Each row is a point. Any point is a mix of the corners, with weights that add up to 1. It lies inside the corners' shape when no weight is negative. Is each point inside? If not, which corners have a negative weight?
In the rows, zero is written as 128.

Corners:
(1): [115 142]
(2): [155 188]
(3): [159  61]
Points:
[125 106] => outside (2)
[139 183] => outside (3)
[150 174] => inside
[157  70] => inside
[157  72] => inside
[157  79] => inside
[138 192] => outside (3)
[148  50] => outside (2)
[141  85] => outside (2)

Corners:
(1): [159 145 123 175 103 137 138 149 135 238 112]
(2): [161 163 126  91 151 140 143  91 137 203 116]
(3): [111 116  95 140  59  96 139 140 116 137  84]
(4): [146  96 110  63  31 141 100 156 130 129 116]
(5): [156 178  69  69 129 132 117 121  94  89 168]
(6): [104 157 117  96 142 148 140 132 152  94 114]
(7): [ 75 178 136  85 118 151 149 109 103  88 133]
(8): [151 174 145 249 160 166 157 115 170 113 121]
(9): [122  77 131 102 142 150 145 147 111 121 117]
(10): [107 108 130 122  80 132 116 143 154 114 155]
(11): [110 174 183 220 158  54 172 172 137  99 126]
(12): [126 173  94  97 153 128  54 111 145 101 103]
Points:
[135 145 126 129 125 126 131 143 138 120 129] => outside (3, 7)
[121 138 112  97 107 128 118 134 126 131 119] => outside (8)
[143 153 119 143 134 154 132 126 137 173 125] => outside (3, 4, 11)
[127 137 123 128 112 127 125 132 132 129 121] => outside (6)
[120 145 132 135 117 109 131 145 132 127 123] => outside (8)
[117 142 118 117 116 123 133 133 130 102 121] => outside (1)
[129 129 109 101  98 140 121 130 132 127 127] => outside (11)
[120 159 125 130 117 128 138 128 131 123 122] => outside (9)

Corners:
(1): [120 129  85 112  76 119 105  64 169 155 109  66   7 159 115 130 187 149
 140 122]
(2): [101 127 109 177 112 121 164 125 144 120  81 159 167 157 116 121 113 142
 123 219]
(3): [164 108 112 130  91 145 138  88 177 126 159 118 141 136 174 108 108 130
 159 135]
(4): [116  82  80 127 148  87 128 108 161 101 114 177  65  98 174  79 171 118
 105 133]
(5): [ 87  53  75 119  90 175 127 115 139 165 169  74 110  99 104 142 138 142
 115 150]
(6): [135 160 111 133 110  90 143  53 161 178 173 153  63 217 135 155 123 150
  91 114]
(7): [131 130 187  88 122  75 107 106 187 146 116 117 118 113 144 157 127 136
 147 130]
(8): [120 151 131 221  76 169 164 119 147 135 129 120 145  94 136 117  90 132
 108 123]
(9): [ 92 154 209  88 208  84 155 153  79 108 119  74 146 181 137 104  87 124
  94 155]
(10): [ 80 118 164 149 102  92 159 169 127 144 182  98 132 179 140 129  91 208
 172 133]
(11): [114 107 120 100 155 167 105 130  94 157 112  87 107 147 106  76 188 111
  86  84]
(12): [129 141 107 144 146 106 156 105 104 121 140 101 103 140 134 179 223 158
  89 131]
(13): [139 118 158 133  88 145 142 121 128 185 188 160  81  72 155 112 149 161
 149 106]
(14): [132 126 133 159 154 116 130 177 123  93 131 134 123 139 217 157 100 135
 140 131]
(15): [129  83 162 101 160  54 134 149  97 111  73 126 141 169 135 113 104 155
  78 177]
(16): [105  50 164 125 102 130 136 123 100  91 138 133 214 113 139 105  87  97
 127 144]
(17): [160 192 122 161 110  74 127 185 127 109 191 161 156 170 187 171 160 101
 102 120]
(18): [163 188 125  92 129 137 159 104 136 140 141 163 102 155 144 148  99 130
 108  71]
(19): [136 194  85 160 119  69 116 137  92 148 194 116 109 104 132 122 126 133
 159  65]
(20): [156 105 179 187 127 126 158 159 113 134 124  85 135 122  91 142 190  74
 135 112]
(21): [156 112 121 159 131 118  88 107 136 122 170 197  98 139 116 145 175 138
  80 121]
Points:
[134 140 139 142 122 116 139 125 129 143 145 116 113 144 134 140 138 142
 120 123] => outside (4, 16)
[130 134 120 140 120 122 131 113 130 138 144 121 112 132 133 126 146 121
 120 115] => outside (10, 15)
[120 120 122 139 126 102 132 129 108 140 155 125 105 139 122 127 174 139
 108 131] => outside (3, 7, 8, 14, 18)
[125 114 125 126 121 121 126 109 133 130 118 109 101 120 132 118 144 128
 123 128] => outside (6, 10, 17)
[132 119 123 127 125 109 138 103 134 127 135 126 111 133 142 140 142 136
 122 135] => outside (8, 10, 11, 17)
[123 126 116 140 122 117 137 117 122 139 143 127 114 144 127 119 142 136
 111 127] => outside (7, 14)

Corners:
(1): [123 158 142 112 119 168 141  58 181  92  89  99  62 159 151 195 155 184
 138 116]
(2): [198 150 221  59  84 165  91 131 153 129 153 185 182  88 178 116  95 161
  73 116]
(3): [150 186  70 158 185 182 102  91 112 141  83 145 139 157 190 100 152 147
  70 134]
(4): [184 102 171  44 123 101 135  89 119 125 170 163 168 156 103 105 156 144
 158 156]
(5): [173 154  47 117 100 153 160 105  99 163  74 139 126 120 124  90  85 136
 147 106]
(6): [202 122 110 167 114  65 144 113  40  64 119 153  60  84  95  63 179  65
 104  92]
(7): [126 154 130  87 147 106  91 209 248 228 178  67 112 113 200 108 110  62
  74 130]
(8): [231 107 137 164 103 166 109 174 161 178 106  89 162  65 118 167 187 101
 195  86]
(9): [206  80 123  57  91 171 173  77 198 182 120 123  87 193 121  53  79 149
  91 148]
(10): [107 186  36 180 156 150  79 126 134 114  86 193 149 127  99 231  79 139
 196 196]
(11): [194 147  48 147 126 141 139 148  60 104 167 155  55 164  76  81 175 126
 124  53]
(12): [123  96 149  42 105  68  99 134 237 110 181  65  72  91 203 183  71 149
  63 148]
(13): [ 96  88 137 143 179 160 115  88 177 138 121 138 164 117 125 148 158  82
 123  84]
(14): [206  93 118 105  75 131  51  92 175  58 112  67  79 113 170  90 136  60
 179 172]
(15): [ 99 113 118 173  77  80  87 148  93  73  83 187  93 124 189 163 144 110
 140 171]
(16): [161 178  33 184 181 196 174 113  94 159 117 155  98 161 125 177 128  93
 178 123]
(17): [ 91 122 161 102 130 184  66  71 104 192 130 183  45 117 204  92 110 172
  53 184]
(18): [120 119 197  12 156 137  61 200 220 224 137  76  80 126 216 168  67 164
  55 112]
(19): [108 115 163 164 106  52  97  67 130  79 162 127 117 168 151 144  69 160
 173 169]
(20): [178 141  49 189 100  86 132  36 107 148  76 161 107 189 171 109 195  77
 151 101]
(21): [ 86 117 132 105 135  73  85 143 123  90 194  73 135 157 113 182 107  64
  29 126]
Points:
[178 126 110 133 117 133 130  91 116 109 125 141 112 131 121 111 140 114
 127 120] => outside (7, 15, 18)
[154 135 124 129 128 129 109 120 129 117 122 138 109 111 146 129 129 126
 138 128] => outside (9, 20, 21)
[153 137 100 137 124 130 118 105 127 123 122 140 110 135 146 128 130 120
 125 132] => outside (18)
[117 158  66 169 151 120 111  94 127 125 124 124  99 146 149 136 135  94
 122 125] => outside (2, 4, 8, 9, 15, 18)
